Rows are points. Each copy is the shape, with its points in the same order, stretched, turned, moved and blurred by noise. Say if it was mirrored as well.
(in the rows, 100 means zero)

Shape (6 x 2)
[[66,78],
[117,121],
[143,103],
[86,109],
[87,56],
[103,77]]
Copy 1 (6 x 2)
[[118,46],
[77,116],
[111,150],
[83,79],
[147,77],
[127,97]]
Copy 1 is: only turned
Copy 2 (6 x 2)
[[121,119],
[87,89],
[100,62],
[96,111],
[133,111],
[115,94]]
Copy 2 is: mirrored
Copy 3 (6 x 2)
[[57,89],
[131,128],
[159,89],
[91,126],
[72,48],
[99,70]]
Copy 3 is: only turned

Shape (7 x 3)
[[51,115,137],
[87,86,107],
[102,71,88],
[159,34,98],
[94,69,105],
[114,115,112],
[106,137,100]]
Copy 1 (7 x 3)
[[104,53,88],
[87,107,105],
[73,128,111],
[65,179,169],
[72,114,112],
[122,104,114],
[134,99,94]]
Copy 1 is: mirrored
Copy 2 (7 x 3)
[[64,119,149],
[78,103,107],
[82,104,82],
[118,57,70],
[74,98,90],
[121,108,145],
[130,125,149]]
Copy 2 is: only turned
Copy 3 (7 x 3)
[[129,94,61],
[96,94,91],
[79,97,104],
[61,67,136],
[83,88,91],
[118,95,119],
[128,113,121]]
Copy 3 is: mirrored

Shape (9 x 4)
[[99,150,96,96],
[88,117,93,121],
[96,85,105,92],
[117,124,89,97],
[74,98,125,93],
[83,65,97,130],
[122,123,84,62],
[52,69,98,93],
[158,121,96,69]]
Copy 1 (9 x 4)
[[159,98,141,72],
[127,98,142,111],
[101,111,94,100],
[136,89,120,99],
[106,123,115,67],
[74,96,113,146],
[150,110,85,86],
[99,154,93,125],
[131,67,90,71]]
Copy 1 is: only turned
Copy 2 (9 x 4)
[[98,102,141,161],
[114,132,119,115],
[88,112,109,96],
[113,88,101,141],
[83,118,144,100],
[112,153,91,66],
[70,78,96,158],
[66,150,105,61],
[99,40,92,161]]
Copy 2 is: mirrored
